Every row gives one point. The ring and each string are closed loops that go straight from each point to the next, and from the last back to the first. Before rounding, they use only three directions, however many columns there are. Count how often each string passes through the ring. Passing back the other way cancels.
(in the rows, 128 means zero)

Ring:
[[170 152 152 109]
 [154 167 145 122]
 [119 166 129 137]
 [ 94 147 121 142]
 [ 79 116 123 136]
 [ 90  84 131 119]
 [122  77 136 101]
 [157  95 143  92]
 [172 116 148  94]]
String:
[[189 131 183  92]
 [159 124 199 104]
 [199 128 181  86]
 [180 117 187  91]
 [139 115 177 109]
 [141 117 142 108]
 [159 113 113  97]
 [181  97 117  81]
 [181  89 145  78]
 [177 104 112  85]
 [154 121 104 102]
 [140 123 127 111]
 [179 126 109  93]
 [200 132 129  86]]
Times through: 1

Ring, 6 rows:
[[160 175 126 164 120 155]
 [120 176 138 169 143 131]
 [ 86 147 149 158 162 107]
 [ 91 101 127 138 145 111]
 [127  96 119 132 126 132]
 [177 129 126 139 112 161]]
String:
[[116 125 130 146 138 126]
 [131 115 167 134 153 128]
 [140  87 140 122 133 135]
 [155  91 109 126 110 149]
 [149 113  91 140 103 150]
 [150 139 135 147 128 145]
 [181 155 152 148 126 161]
 [207 182 145 158 112 179]
 [179 191 123 169 111 168]
 [167 208 156 176 135 156]
 [142 167 164 158 149 138]
 [116 150 125 159 136 128]
 [ 84 147 108 164 139 113]
 [ 57 153 170 163 186  88]
 [ 81 136 186 149 185  98]
 [113 130 154 146 153 121]]
Times through: 0
String (23 x 6):
[[230 151 149 139 104 189]
 [185 143 103 148  96 170]
 [138 136  95 152 110 145]
 [143 144 120 152 122 144]
 [138 144  89 157 107 146]
 [171 179  92 169  96 167]
 [180 194 145 168 123 165]
 [174 188 173 163 142 156]
 [140 153 138 155 134 140]
 [123 144  93 159 115 137]
 [146 180  90 173 105 153]
 [179 202 136 173 119 166]
 [189 195 157 166 127 168]
 [164 164 150 155 131 153]
 [139 143 115 153 121 143]
 [152 143  88 154 100 154]
 [218 160 125 149  96 187]
 [234 159 160 141 109 190]
 [201 136 114 141  95 177]
 [150 122  80 146  96 153]
 [137 136 126 149 128 139]
 [173 143 154 143 130 155]
 [216 148 167 138 120 178]]
Times through: 1
